Each row is a point. Each copy is the shape, with its points in the same order, stretched, turned, moved and blurred by noise. Some copies are also mirrored. Which?
(in the rows, 128 means zero)

Shape (6 x 2):
[[155 143]
 [ 83 108]
 [159 126]
 [190  64]
 [ 73  64]
 [ 79 147]]
Copy 1 (6 x 2):
[[136 136]
 [ 60 131]
 [127 149]
 [115 211]
 [ 33 158]
 [ 75 102]]
Copy 1 is: mirrored
Copy 2 (6 x 2):
[[117 113]
 [ 85 177]
 [129 131]
 [179 185]
 [101 230]
 [ 68 138]]
Copy 2 is: mirrored
Copy 3 (6 x 2):
[[158 162]
 [ 89  89]
 [134 168]
 [ 81 217]
 [ 31  86]
 [139  73]]
Copy 3 is: mirrored
Copy 4 (6 x 2):
[[117 158]
 [137 111]
 [128 169]
 [176 180]
 [176 103]
 [114 104]]
Copy 4 is: only turned

Shape (8 x 4):
[[193  62 118 168]
 [ 92 105 114  83]
 [ 98 215 138 175]
 [130 184 107 101]
 [201  62 128 191]
 [ 99 156  82 125]
 [130 138  95 172]
 [107 177  86 127]]
Copy 1 (8 x 4):
[[ 28 196  93 177]
 [119  85 162 132]
 [232 192 204  69]
 [190 119 109  90]
 [ 30 219 102 192]
 [144 119 156  83]
 [114 182 160 102]
 [170 132 142  66]]
Copy 1 is: only turned
Copy 2 (8 x 4):
[[ 62 123  60 117]
 [182 102  92 170]
 [122  86 197 100]
 [148 137 159 138]
 [ 39 115  62 109]
 [177 117 129 116]
 [124 107 117  91]
 [167 124 146 112]]
Copy 2 is: only turned

Shape (13 x 8):
[[122 153  80 130 134 155  99 129]
 [191  66 108 144 118 100 112 166]
 [143  60 130 148 168 128 118 141]
 [120 161 100 112  61 177  94  97]
 [121  83 111 175 103  91 216 161]
 [ 88 156  55  98 104  81 120  81]
 [163 105 113 196 132  88 132 167]
 [128  67 147 144 137 130  89 186]
 [110 129  45  75  88 140 100  38]
 [129 168  40  67 105 189  90  82]
 [162 100 151 103 140  94 136 176]
 [172 108 159 162 152 118 138 126]
 [115 139 112 157  76 109 123 100]]
Copy 1 (13 x 8):
[[185  91 126  81 142 133 168  78]
 [124 161 143 114 157 171 119 173]
 [156 161 158 128 133 136 103 134]
 [159  51 156  68 156 129 171  82]
 [ 95 201 183 139 118 131 163 136]
 [168  80 150 144 196 160 190  85]
 [111 186 157 112 120 166 127 108]
 [119 178 128  94 139 103  98 141]
 [211  33 178 123 215 167 192 103]
 [233   8 124  75 179 142 208  98]
 [116 143 107 145 133 134 111 173]
 [130 140 166 138 103 162  97 109]
 [119 118 185 112 149 152 150  74]]
Copy 1 is: only turned
Copy 2 (13 x 8):
[[ 94 152 142 147 102 116 121 180]
 [141 119 165 159  91 207 122 136]
 [108 126 139 134 140 187 146 147]
 [133 109 135 134  57  75 138 167]
 [202 172 118 116  91 163 145  71]
 [111 186 131 130  48  85 172 120]
 [150 156 174 122 114 177 109 114]
 [108 114 167 181 157 185 139 141]
 [127 148 111 130   7  94 192 169]
 [ 85 139 105 159  45  87 136 205]
 [ 82 124 137 148 128 162 113 111]
 [113 124 136  74 120 154 110 127]
 [165 147 150  98  63  96 151 117]]
Copy 2 is: only turned
Copy 3 (13 x 8):
[[139 147 155 138  72  77 154 120]
 [196 116  85 105 121  72 131  97]
 [135 123  83  85 113  74  92  97]
 [127 157 159 132  82  90 222 106]
 [134  12  90 104 134 125 125 188]
 [148 110 179  92  71 148 143 188]
 [157  94 123 126 128  53 127 150]
 [160 164  42 119  90  60 116 103]
 [144 120 194  60  58 153 192 122]
 [158 147 198 133  49 122 195  73]
 [178 138  62 129 126 120  72 125]
 [127 124 115 113 153  91  99 114]
 [124 113 153  99 107 106 177 176]]
Copy 3 is: mirrored

Shape (17 x 11):
[[164 149 116 100 115  94 164 136 141 111 163]
 [126 126 182 104 122 134 113 121 135  97 129]
 [118 133 120 147 130  99 108  95 133 151 173]
 [106 105 133 150 142 103  89 111 160 132 117]
 [213  78 120 205  91 143  91  94 174 113 170]
 [126 100 102 112 160 113 126 143  35 139 155]
 [187 124 147 123 112 145 133  96 170 168 117]
 [159 126  50 164  98  78 173 147 111 139  89]
 [121 131  92 180  96 140 131  99 114 124 165]
 [185 135 123  99 197 145  70 141  86 153 132]
 [100 129 121 198  94 156 109 128 186 152 152]
 [178 160 149 107 134 163 185 127 102  89  68]
 [142  85  72 109 140  96 132 166  94 161 116]
 [181 141 110  94  92 115 113 133 111 112  82]
 [ 73  99  65  93  91 158 158  72 131 162 115]
 [140 108 123 143 110 153 105 135 155  80  69]
 [144 117  51 133 134 151 110  90 123  97 135]]
Copy 1 (17 x 11):
[[160 119 179 111 127 150 141  81 134 133 132]
 [160  92 161 157 120  98 166 124 120 121 177]
 [153 106  96 118  98 179 127 145 170 122 141]
 [144  97  94 133 119 102 122 145 151 146 148]
 [167  51 179 100  96 160 149 247 139 224 149]
 [130 143 129 107 176 190  80 136 122  75 162]
 [199 124 148 152  83 150 124 143  86 217 159]
 [119 151 147  78 153 144   7 110 121 160 131]
 [118 117 144 117  75 181 109 176 153 112 142]
 [171 113 117 123 178 176 121 155  67 127  98]
 [136  97 123 186  75 158 126 184 184 157 134]
 [106 179 203 149 122 114 110  76  21 149 175]
 [159 155 126  93 187 166  48 123 131 143 132]
 [187 110 175 105 144 105  93 115  64 150 131]
 [185 227 108 116  59 155  98 131 138 146 142]
 [120 117 173 126 139  61 122 156  85 173 136]
 [119 160 149  66 120 150 126 176  95 143  83]]
Copy 1 is: mirrored
Copy 2 (17 x 11):
[[180 140 124 149 162 146  64 114 174 142  94]
 [144 145  82 135 150 132 126 137 109 164 164]
 [131 142 117 150 139 120 130 159 175  96 135]
 [119 145  87 118 108  91 149 122 143 115 140]
 [204 134 138  64 101  62  69 153 206 123 174]
 [115 214 201 209 169 125 107 135 111  93 187]
 [185 126 101  63 165  82  92 156 140 126 120]
 [152 143 207 106 125 144  39  88 175  84 101]
 [137 133 172 125 120 143 120 159 209 112 145]
 [154 158 166 181 155  57  83 173  56 108 165]
 [154 145  97  75  55 147 164 157 184 127 111]
 [208  82 175 100 176 161  76 101  95 158 130]
 [124 217 175 164 144  96  83 105 126  91 135]
 [123 134 160 114 161 110  14 124 129 141 145]
 [ 78 167 126 106 155  98 168 126 218 143  81]
 [155 119 137  77  87  99  97 104 123 170 142]
 [138 107 176 146 115  68  94 134 202 150 104]]
Copy 2 is: only turned
Copy 3 (17 x 11):
[[119 108 116 166 168 146  84 178 104  97  99]
 [107 132  76 172 126 122 162 113 115 146 137]
 [ 86  98 129 138 117 173 124 141 171  70 108]
 [114  87 110 132 116 190 139  89 166 113 155]
 [ 66  38  41  68 149 168 191 175 114  64 145]
 [ 55 130 187 140  96 143  74  96 104 116 110]
 [ 89 103 134 150 206 145 198 178 130 103 139]
 [126  84 174  95 155 175  19 181 135 104 188]
 [103  99 115 109  88 132 111 171 140  62 144]
 [ 79 111 186 118 128 156 149  91 124 174  63]
 [137 119  99 114  88 185 178 177 147  66 153]
 [143 152 116 136 187  67 108 138  92 178 150]
 [ 86  93 209 142 134 191  75 122  99 117 153]
 [104  86 140 151 135 130 106 159 118 193 167]
 [125  86 225 204 118 104 126 144 124  70 194]
 [154  83  87 116 110 140 140 110 113 179 197]
 [135  40 156 109  99 125  96 119 126 114 132]]
Copy 3 is: mirrored
Copy 4 (17 x 11):
[[129  72 112 135 140  87 126 153 146 157 133]
 [114  87 136 119 170 129  82  94 119 155 119]
 [118 113 102 116 108 121  90 102 125 113 154]
 [144  88 125 125 109 158  83  82  83  96 122]
 [ 54  79 127 115 179 114  42 196  36  30 166]
 [135 183 170 112 125 130 131 118 162 170 178]
 [104  68 119  82 140  83  71 161  88 135 101]
 [196 108 126 183  96  90 144 193  69 162 151]
 [111 149  79 165 142 109  95 157 109 117 170]
 [ 72 125 157  51 141 142 148 137  93 150 163]
 [ 85 116  78 172 102 143  78 145  90  90 106]
 [131 107 136 139 211  70 163 165  81 200 108]
 [170 123 154 124  81 135 116 154 137 165 144]
 [143  85 128 120 160 109 112 148  67 180 154]
 [190 172  52 117 138 123  65 154 178 162 125]
 [141  87 122 164 194 147 107 147  57 117 113]
 [128 139  71 131 195 136 124 182 109  83 177]]
Copy 4 is: mirrored

Shape (15 x 12):
[[172  71  89  65 151 184 100 180 113 158 177 164]
 [124 116 153  96  90 121 158  53 175 142 158  92]
 [146 126 186 173  87 154 126 104  78 114 131 103]
 [144 148  63 114 116 101  77 159 178 112 117 118]
 [ 68 129  88 147  78 182 136 144  68 176  92 119]
 [115 140  63 125 163 180  76 163 160 183  88 194]
 [153 140 149  88  84  78 143 119 177 159  71 159]
 [124 135 141 184 112 158 178 169 110 116 154 126]
 [ 48 168 102  90 138 108  91 184 172 140 158 162]
 [109 164 172 113 132 167 186 150 133  76 153 126]
 [128 120  84  67 166 102 107  62 128 165 158  89]
 [104 199 112  64 131 142 153 107 146 136 130 157]
 [156 105  99  83  73  84 143  70 125 100 158 189]
 [169  93 169  72 159 114 166  74 169  72  66 172]
 [ 97 142 142 174  65  98 169 147  94 183 109 159]]
Copy 1 (15 x 12):
[[123 110  47 143 132 119 166 190  80 103 131 126]
 [188  87 156 100 113  79 112 157 145 160  74 165]
 [149 117 182 117 129  95 103 111  94  71 103  85]
 [128 138  73 160 110 137 178 127 175 140 139 154]
 [181 106 148 169 142  67 162 170 148  97 196 107]
 [164 131  53 191 135 156 191 169 134 101 214 165]
 [183  59 104 113  90 148 168 119 173 121 141 125]
 [139 147 129  87 117  99 106 155 128  82 146 105]
 [151 157 108 115 119 123 216 153 141 125 198 188]
 [162 137 128 100  71 108 106 131  83 136 149 129]
 [143  85 108 148 133  64 127 137 141 144 107 237]
 [174 108 108 138  57 111 154 141 109 143 165 192]
 [103  40 175 117  77 137 123 157 124 141 125 128]
 [155  41 104 103  84 182  75 105 110 183 148 136]
 [151  94 147  88 122  83 161 139 171  49 176 112]]
Copy 1 is: only turned
Copy 2 (15 x 12):
[[ 75 119 178 182 156  83 194 130 181 115 198 103]
 [143 162 102 131  80 208  63 201 134  75 136 149]
 [130 152  91 129  76 171  79 106 179 139 105  94]
 [125  60 141 137 142 109 144 170 147 134 141 166]
 [156 132 143 118  47 133 198 103 113 187  94 119]
 [133  95 191  62 152  56 207 122 137 173 118 125]
 [152 114 122 151 148 145 155 192 106 118  55 133]
 [ 91 148 119 105  80 131 128 130 163 195 123  94]
 [ 52 105 123  39 150  65 161 147 108 118 167 150]
 [ 69 137 129 110  92 111  40 120 122 131 124  75]
 [145  89 133 149 132 217 105 174 137  77 206 156]
 [ 85  97 164  84 115 147 123 137 107 124 110 104]
 [ 54 166 133 173 150 206 148 167 129  91  96 202]
 [151 142 155 203 205 134   7 153  62  88  76 146]
 [107 158  95  94  89 169 217 142 122 200  71 123]]
Copy 2 is: mirrored
